Rows are points. Each copy is the shape, with its points in the same order, stretched, turned, moved and blurred by noise. Some copies are also mirrored. Which?

Shape:
[[  1.7   2.2   0.5]
 [  1.3  -2.7   3.9]
 [  0.9   2.0  -2.0]
 [-10.9   0.0   3.4]
 [ -2.1  -3.7  -0.2]
 [  1.8   1.4   2.0]]
Copy 1 (6 x 3):
[[ 0.0  0.4  0.9]
 [ 3.8 -3.6  4.8]
 [-0.8 -0.2 -1.4]
 [-8.8 -6.8  6.5]
 [ 0.3 -6.1  1.0]
 [ 0.9  0.3  2.4]]
Copy 1 is: only turned
Copy 2, 6 rows:
[[  2.6  -0.1   0.6]
 [  1.5  -5.3   4.3]
 [  2.3  -0.1  -1.7]
 [-10.2  -1.9   2.4]
 [ -1.3  -6.2  -0.3]
 [  2.5  -0.9   2.3]]
Copy 2 is: only turned

Shape, 9 rows:
[[-2.3  4.6  2.8 -1.4]
 [-1.6  2.8 -3.3 -4.3]
 [-3.4  3.0 -0.9 -1.8]
 [ 1.5 -6.2  0.1  2.4]
 [ 4.4 -6.5  5.3  4.3]
 [-1.3  4.1  2.5 -2.2]
 [-4.0  2.9  0.5 -3.9]
 [ 7.3 -5.8  0.7  0.7]
 [ 0.2 -3.1  4.9 -3.9]]
Copy 1:
[[-1.5  3.1  4.1 -2.4]
 [-4.3  2.0 -1.6 -5.1]
 [-4.5  2.3  1.2 -2.5]
 [ 1.4 -2.0 -2.6  5.7]
 [ 7.0 -1.7 -0.2  8.4]
 [-0.9  2.4  3.1 -2.8]
 [-3.8  0.7  2.4 -3.9]
 [ 6.1 -1.4 -5.3  3.7]
 [ 2.9 -3.9  2.4 -0.4]]
Copy 1 is: only turned
Copy 2:
[[-1.7  4.7  1.7 -2.6]
 [-4.0  1.3 -2.2 -5.0]
 [-4.1  3.4 -0.5 -1.4]
 [ 2.1 -2.8 -2.6  5.6]
 [ 6.5 -2.7 -0.7  7.4]
 [-1.3  3.8  1.7 -3.4]
 [-4.4  2.0  1.5 -2.7]
 [ 6.7 -4.5 -5.2  3.0]
 [ 1.7 -3.2  4.0  0.0]]
Copy 2 is: only turned
Copy 3:
[[-3.4 -3.0  0.4  3.4]
 [-2.0 -3.2 -5.6  1.5]
 [-3.5 -1.1 -3.4  1.8]
 [ 1.0  5.1  0.4 -5.0]
 [ 4.7  5.7  6.3 -5.4]
 [-1.8 -3.3  1.0  3.1]
 [-4.9 -3.1 -2.3  0.0]
 [ 7.0  2.7  0.6 -5.1]
 [-0.1 -3.2  4.6 -4.8]]
Copy 3 is: mirrored
Copy 4:
[[-4.7  5.0  1.1 -0.5]
 [-5.1  1.8 -2.8 -4.3]
 [-5.9  2.2 -0.9 -1.5]
 [ 1.3 -5.1  1.6  0.2]
 [ 4.8 -3.2  5.3  2.2]
 [-4.1  4.5  0.9 -1.6]
 [-6.6  2.9  0.7 -2.9]
 [ 5.8 -3.4  1.1 -2.4]
 [-1.2  0.1  5.6 -3.7]]
Copy 4 is: only turned
